Rows are points. Two turns around zero, p and q, are shown by what they do to some points. Write where each new point lands after one turn and then the other. Backwards means that the second turn is done in reverse. Each puzzle has new turns, and all numbers are rounded.

Turn p:
[-33  21] => [-36 -15]
[ -4 -33] => [ 25 -22]
[37 12] => [11 37]
Turn q:
[-15 -21] => [ -9 -24]
[26  1] => [25  8]
[-50  10] => [-51  -4]
[39 10] => [35 20]
Where do these land?
q, then p: [ 23 -58] => [62  4]
p, then q: [-32  18] => [-27 -25]
q, then p: [-23  16] => [-22 -17]
q, then p: [10 15] => [-11  14]
q, then p backwards: [22  8] => [22 -8]

Turn p:
[ -3 -27  17] => [-22 -22   7]
[  7  12 -50] => [ 14  27 -42]
[ 14  17 -21] => [ 22  11 -18]
[24  4 -5] => [ 19 -11 -12]
[-42  -7  58] => [-33  -5  63]
Turn q:
[ 18   3 -28] => [-18  19 -21]
[-40  19  27] => [12 -8 50]
[ 34  -5 -25] => [-10  17 -37]
[-24  11  52] => [ 40 -17  39]
[ 12 -27 -26] => [-24 -10 -30]
Where do these land?
q, then p backwards: [ 24  16 -15] => [-13  10 -28]
q, then p: [14 31 27] => [ 41 -15   4]
q, then p: [-33 -39   4] => [-46 -22  -1]
q, then p: [ 13  53 -15] => [42 27 27]
q, then p: [-9 -1  4] => [-4 -7  5]
p, then q backwards: [ -8 -60  -5] => [-12 -43 -41]

Turn p:
[11 13  1 -2] => [13 -8 -3  7]
[-24   7  41   8] => [ 25  24  18 -29]
[ 32 -12  26  18] => [ 10 -21  40   4]
[-11  14 -74  29] => [-31  30 -31  62]
[ 10  11 -52 -23] => [-18 -16 -46  28]
[  2   5  46 -15] => [ 30 -10  14 -35]
[-20 -39  12 -15] => [-29   1   8 -37]
Turn q:
[17 40 33 17] => [ 21  16  22 -46]
[-20 -12   7 -17] => [-17  17   2  18]
[-12  -2 -37  -1] => [ -4 -11 -36  10]
[ 20 -43  29 -40] => [-39 -12  49  26]
[ -7  26 -60  11] => [  6 -18 -62 -14]
[ 2 -9 28 30] => [32  8 25  6]
Where do these land?
q, then p: [-12  11 -47   9] => [-36  -5 -20  29]
p, then q: [-13 -31  21  23] => [-12  38  20 -11]
p, then q backwards: [-31 -24  -5 -24] => [ -1  36  -8 -28]
q, then p: [12 31 25 36] => [ 23 -48  -9  -7]
p, then q: [ 44  13   7 -44] => [ -9 -45  11  43]

Turn p:
[-14 -14 -15 -14  13 -14] => [ -4  -4 -21 -19  17   7]
[ 3  0 -5 24 19 -4] => [ 4 11  9  6 26 -8]
[-14 -16   7  16   3   9] => [-20   3  -4  16  11  -6]
[ 97   9 -12   1   6  -3] => [ 62 -37  47 -15  -3 -46]
[-20  20  17 -31  14 -11] => [-10   2   7 -23  -5  41]
[-21   8 -15  10   4  38] => [  6   1 -15  40   7  19]
[-17 -16  16 -10  -8   1] => [-28  -5  -8  -2  -9   4]
[-14   9   7   3 -52 -16] => [ -9  29 -14  -5 -45 -11]
Turn q:
[20 34 41 11 21 23] => [  3  30   7 -34 -47   2]
[-19  -1  -6   7 -14   7] => [ -7 -11  -8   5   4  20]
[-33   8 -55   8  25   1] => [ 27  -5   3 -13  53  33]
[ 39  -4  21 -17 -16  14] => [  3  13 -18  15 -34 -29]
[ 12   8 -14  34 -19 -20] => [-23  30   7  20  16  13]
[ -6 -20  33 -31 -23  -8] => [-22 -34 -11   7 -21 -28]
[ -7  13   5 -21  21  -6] => [  6  -7   1 -29   5 -13]
[ -6 -36 -24  10   5 -11] => [ 11 -15  20  29  24   3]
Where do these land?
q, then p backwards: [ 18  19 -19   0  24  23] => [  2  30 -28   3  -1 -21]
p, then q: [ 15 -18 -34  11  33 -29] => [ 28   8  22 -23  20 -39]
q, then p: [-14   5  21  -1   6  27] => [  0 -19 -15   6 -27  -8]
p, then q: [  4  25 -25 -11   0 -25] => [ 16  20 -26  -5  -3 -25]
q, then p: [-61 -21  10  -2  10   6] => [-39 -47 -15  14   7 -13]
p, then q: [ 31  24  -6  -4 -39 -10] => [-31  20 -25  21  -6 -27]
p, then q: [ 15 -17  37  35 -11 -13] => [-47 -15  17 -24   4  -3]
p, then q: [ -7  -8  22 -12  20  -1] => [  9 -28   4  -9 -12   7]
q, then p: [ -2  -9  -5 -16 -42  23] => [ 17  11 -33  19  14 -25]

Turn p:
[ 51 -21  -1 -44  29  26 -41  -8] => [ 58 -31  27 -20 -20 -22  -7 -43]
[ -4  46   9 -22 -25  20  23  18] => [ -1  54  24 -23   2  17 -10  12]
[ 19 -18 -20 -48  40 -28 -32   9] => [ 30 -35  15   1   6 -50 -42 -16]
[26 21  4 30 10 -4 25 -3] => [14  3 -1  7 37 26 19  8]
[-30  20 -10  -3 -42  -6  33 -28] => [-43  45 -18 -18  13  -9  17   3]
[ 11 -30  23 -20  13 -15  -8 -12] => [ -3 -38  22 -10  -3 -21   8  -5]
[-49   2  17  22   2   7  17  -1] => [-48   0 -10   3  -5  31  -7   8]
[-10  17 -29   8  -9  42  31   7] => [  7  34 -33 -27  -1  32  -9   1]
[ 23 -63  -5   2   6   1 -25  40] => [ 38 -49 -10   5 -41 -16  -3  29]
[-38  27  12  74 -23 -43 -23 -23] => [-53  16 -15  81  13  12  32   1]
Turn q:
[-30   9  -3  10  -7  36  19 -19] => [-40  13 -10  15 -29 -11   4   6]
[ 21  21 -17  -7 -13  22  22 -39] => [-28  -2 -36 -26 -18 -10   2 -25]
[-24  -1 -22 -23 -19  -8 -10  -1] => [-10 -26  -9  -3  -5  18  -6  29]
[ 42   3  22 -13 -12 -14 -14  12] => [ 46 -10  -4 -11   1   1 -14 -24]
[ 15 -26   1  34  48   3 -43 -37] => [-11  47   2  11  41  47   8 -34]
[-17  20 -20  -3  43  23   3  51] => [ 13  44   6 -12   5 -22  14  55]
[-32 -37 -41  35 -35  21 -43  -6] => [-22 -10 -42  63  18  36  16  25]
[ 28 -35  41 -35  15 -21  36   5] => [ 31 -18  50 -27 -22   1  28 -33]
[ 36  36  49 -29  -7 -19  -8  -1] => [ 39  -4  11 -30 -18  -7 -48 -32]
[-38  12 -10  31 -13 -43  40  35] => [-18 -33  32  19  27 -54  -3  32]
Where do these land?
p, then q: [-28  -1 -21  23 -27   7 -31   4] => [-24 -18 -33  22  17 -22 -14  10]
p, then q: [  0  -7   4 -24 -28   0  15 -28] => [-13 -24  22 -28 -14  -5 -11  10]
q, then p: [  8   4  -4  43 -22  19   6   8] => [ -6  -1 -31  30  30  -4   6   3]
p, then q: [ 33  34 -14  -7  -7 -23  10 -35] => [-17  22  27 -43  19 -14  -8 -20]
p, then q: [ 11 -24  54   1  73   6 -57  13] => [ 15   1   9  69 -17  45  28 -65]
p, then q: [-15 -10 -15  -8  14   2  23 -24] => [-17  -2   4 -19   1  28   9  20]
q, then p: [-49  33  13 -34   3  54  48  67] => [  2  50  36  29  -5 -31   8  94]
q, then p: [ 38  -8 -35  10 -21 -11  -4  11] => [ 24 -26 -32 -17  26 -14 -10  -4]
p, then q: [  2 -23  18  -3  16 -55  -9 -16] => [-5 -9 52 21 26  9 19 -5]

Turn p:
[ 42  -9  26  17  33  11 -27  29  21] => [ 15 -18   8  11  32  15 -57  21 -19]
[ -9  14  28   7  42  43 -29 -32 -55] => [-26  12  16 -25  30 -48 -44 -53  -1]
[-41 -15  29 -27   3  -6  25 -28  37] => [ -7 -32  11  10  23 -15  43   9  49]
[  3  -5  -8  -9 -34 -23 -37 -18 -25] => [ 21  -8  15 -14 -44 -25   7 -13 -21]
[-17   5   0   1 -11  40 -20  31  -2] => [-22  19  11  42  -2 -15 -15   1 -15]
[ 11 -54  -5 -30 -18  30   5  40  24] => [ 27 -11   7  75   8  24   8  -9  -7]
[ 10  40  29 -18 -15 -34  39   4   8] => [ 14  20  10 -32  26   4  44  40  -3]
[ 18  31 -10  44   8  -8  29  50   1] => [-17  31 -39  -7  15  33 -13  38 -31]
[-10 -26 -53  30 -20  31   6 -29  29] => [  1   6 -39  31 -46   7 -15 -11  50]
[  9  14  -2 -50  10 -23 -32 -19  27] => [ 11 -21  62 -17 -15  13   3   9  16]
[ 18  36 -21  22 -21 -29  26   1 -12] => [  7  34 -26 -37 -19  15  15  22 -12]
[-34 -30 -12  13  22 -33  14 -28 -54] => [-22 -31 -35 -37  -7 -10  25 -54  -9]
Turn q:
[  8   8 -14   7  10 -38  41 -44  28] => [ -2 -40 -22 -22  31  27 -19 -35  22]
[ 28  -2   0   2  36 -38   1   8  10] => [ 42 -13  16 -13  31   4 -14  -2  12]
[-40 -20 -27 -26  -3  39 -11  31 -41] => [-35  13  11  11 -40 -38 -19  51  -8]
[ 21  -2  46   3  25 -48  16  18   4] => [ 49 -19   7 -36  36  -4  19  -1 -17]
[-46  13 -34 -12 -63  35 -45   2 -55] => [-63  37  13  19 -70 -53   7  -9   9]
[-39   4  -4  30 -22  20   6  15 -40] => [-41  15 -16   2  -6 -41  28  20  10]
[ 16 -29  21  20  39  41 -34  15  -7] => [  9  48  25  22  26  15   3  43 -18]
[ 19  -1  22 -25  -7  -4  21 -44  18] => [ -2 -12 -16 -15   6  33 -15 -35 -32]
[ 33 -38  -2  19  -2  -5  -9  25  -3] => [ 15  -7  28  36  29 -14   7   7 -12]
[ -3  32 -23  -5 -29  41   6  29 -27] => [ -6  19 -36  30 -39 -39  -1   9   4]
[ -1   1  16  -9   2 -18   8 -21  83] => [ 19 -39  -1  -8  -6  75  14 -16   5]
[  3  34  -1  -4  14 -24   0 -35  29] => [ 14  -2 -11 -27   0  34 -10 -32  26]
Where do these land?
p, then q backwards: [ 14  30 -37   6 -27 -22 -15 -28  -4] => [-31  37   9 -38   6   2 -27   9  -1]
q, then p backwards: [-10 -28  15 -26  -6  73 -20  16 -25] => [ -9  41 -14  17 -39   7 -25  63  -2]
q, then p: [-34 -32  23   5 -20  33 -30  25 -57] => [-36  11 -11 -27  16 -17  56  26 -48]
q, then p: [-14   3 -58  14 -28 -11 -14   3  27] => [  9 -29 -29  28 -10 -21  -2  36  35]
q, then p: [ -7  -7  44  -9  55 -15  14 -29  17] => [ -6  19  52  20  30  19 -14 -41  -3]
p, then q: [ 19  24 -49  32   5  -8   1   8   0] => [-12  21  -7  26 -55 -11  -3  -4   7]
p, then q: [  9  21  56   8  18 -13  22  -8  38] => [ 53 -16  17  -6   4   9 -14  50   1]
q, then p: [ 35 -16  27   8  20 -30  53 -32  40] => [  4 -13   5  10  20  26 -42 -74  22]
q, then p: [ -1 -20  16 -29  -3   7 -37  39 -31] => [ 17  10   1 -22  16 -23  22  22 -52]
p, then q: [-12  24 -38  -9 -15 -12  25   6  -5] => [-13  -8 -47   4 -28  -6   4  -1  -1]

Turn p:
[ 10  18 -32  13 -31 -12 -29 -22 -18   1 -18] => [ 18  24  13  -5   6   3 -10  -4 -54 -20 -10]
[-50   1  22  10  -3  15  34  48 -24   7   8] => [-21 -28 -38   3   8 -28  17 -43  20  -8  37]
[ 47 -32 -17 -24  12  -3   5 -28 -14  13  88] => [ -7   6  49   5 -34  82  12 -19  13  44  10]
[-42  -3  30  -2  -1   0 -31  10   4 -18 -13] => [  3  -4   1 -37  36 -35   1  -3  17  -6   5]
[  3  19  21   4   0 -43  30  24  38   9   5] => [ -4  22 -22  36  13  -2  -4  32  27   0  38]
[ 21  34 -13  23  -1   1 -21 -19 -17 -62   7] => [ 28  55  10 -23 -25  -6  30  -8  -6 -22 -26]
[ 29 -22  -1 -52   3 -10  21  -4  -1  34 -37] => [ 27 -40 -20  31  12  28 -32  19  -6  26 -19]
[-43  53  -8  11   0   6   4   3  30 -34  10] => [-19  43 -25 -32 -16 -23 -13   1  22 -40  15]
[ 32 -22  33  -8 -10  46  21   0  -5  28  83] => [-55   3  11   9 -19  38  22 -38  20  75   5]
[-23   8   8  28  11   1   0 -31  -4 -11 -15] => [-14   6   9  -3  14 -11   8  -3   7 -39 -24]
[-22 -27 -19  20 -18  14  -4  13   3 -19 -42] => [ 13 -21  12   3  -7 -56 -17 -10 -14 -17  -7]
[ 36 -26 -24 -23  39 -14 -31   8   7  52 -76] => [ 32 -68  -2  11  12   8 -11  75 -46   6 -22]
Turn q:
[-51  39  24 -61 -39  -5 -35  32 -17 -59  16] => [-37  50  30  -7  19  55 -22 -34  59  47  28]
[ 62  -3 -20  -2 -18 -36   4 -16  31  27 -26] => [  4 -15 -11 -12  15 -63   7 -42 -23 -37   7]
[ 12  26   5  -9  25 -11  15  -6  27  36   1] => [-11 -17 -19  -5  16 -30 -24   8  12 -22 -27]
[ 12   5 -23  39   8 -27 -17  -9  42  24   7] => [ 12 -16  -4 -11  11 -25  17  15  12 -61  10]
[-22 -34  29  17  31  13  -5 -29 -56  11 -42] => [-34 -22  17  43 -44  -2  29  32 -30  33 -15]
[-32 -33  32  35  -2  29  16   0 -18  -2 -36] => [ 13 -12  29  11 -30   3  41  26  -7  40 -30]
[-10 -12  -6  12  16  12   5  -6 -22 -31 -35] => [ -7 -26  16  -8 -35  13  11   4 -15  25  10]
[ 13 -18 -45   6  23 -12   8  21  12  25  11] => [  6  -5 -51 -23  -2  -2  13   8 -15 -31   2]
[ 28 -28  10  37  22 -26  18   0  -7   7  21] => [ 18   1  -6  15 -32   2   6  -2 -24 -46 -27]
[-31 -15   0  42  -9  18  19 -10 -65  19  -8] => [  6 -29   3  47  -2  38  44  19 -26  24 -19]
[-40  26  18 -47 -27  13  21   4  -4 -48   3] => [-16  18  34 -24  22  39 -30 -19  16  51  -6]
[ 17  -9 -21 -10   0   3  -8 -32  28   6  32] => [  9  17  -1  -9  24 -15 -22  18 -24 -29  20]
[ -7  12  15 -82 -47  13 -28  39  32 -27  20] => [ -7  76  -2 -31  33  -3 -30 -33  42  42  25]
[ 50  44 -18  24  17  17 -13  11  18  13  36] => [ 44 -20 -34  16   6 -11 -40   2  24 -37  21]
Where do these land?
p, then q: [ 22  13  25 -44  46 -53  13  27 -15 -74  80] => [ 79   6 -16 -38  61 -51 -79  -2   5  -6 -21]
p, then q: [ 14  25 -36 -14 -45  -3 -59  -1 -16   9  -1] => [-29  -3 -30  61   2  14 -30 -23  -8  27  18]
p, then q: [-15  -6   6  18 -10  13  41 -24  12 -32 -21] => [ -8 -22  46 -20  -6 -15  18 -10  16 -23  17]
p, then q: [ 13  -9   4  39  -7  34   2  -1 -28  30 -18] => [-20 -24  15  11 -10  24  36   3 -32  10 -25]
q, then p backwards: [ 33   2 -30  26 -13 -15  -8 -46  -6  70  16] => [-20   9   9  46  -6 -35  12  16 -24  30 -68]
p, then q: [-30  -6  38   0 -35 -29  23 -29 -12  25  13] => [ -8 -25  17   5 -22   3 -24  64   8 -23   7]
p, then q: [-18  25   3   7  -6  27   9  43  37  -7 -25] => [-25   9 -17 -24  24  24  27 -24   8 -36  18]
q, then p: [ 20  15 -33 -65  51 -19   6  26 -33 -26  21] => [-12  -1  25 -76 -15   8 -41 -32 -44 -18  -1]
q, then p backwards: [-48 -18   3  35   8  34  -8  -8  20   9  -5] => [ 35  -8  11   5  47 -20 -32   7  24  -5  -7]
q, then p backwards: [ -9   5  23  14  37  -6 -10   5  12 -16 -34] => [ -3 -23 -16   7  32  30   6   5  27 -15  11]
q, then p: [ 27  -7   1 -22 -18  24 -25 -21   9  29  -1] => [  5  11   8   6   5  29  31  18  -7 -24  34]
p, then q backwards: [ -8 -40  -3   6  -8  -6  17  29  19 -17 -24] => [ 33  23  20  17   2  23 -20 -14  12   9 -22]
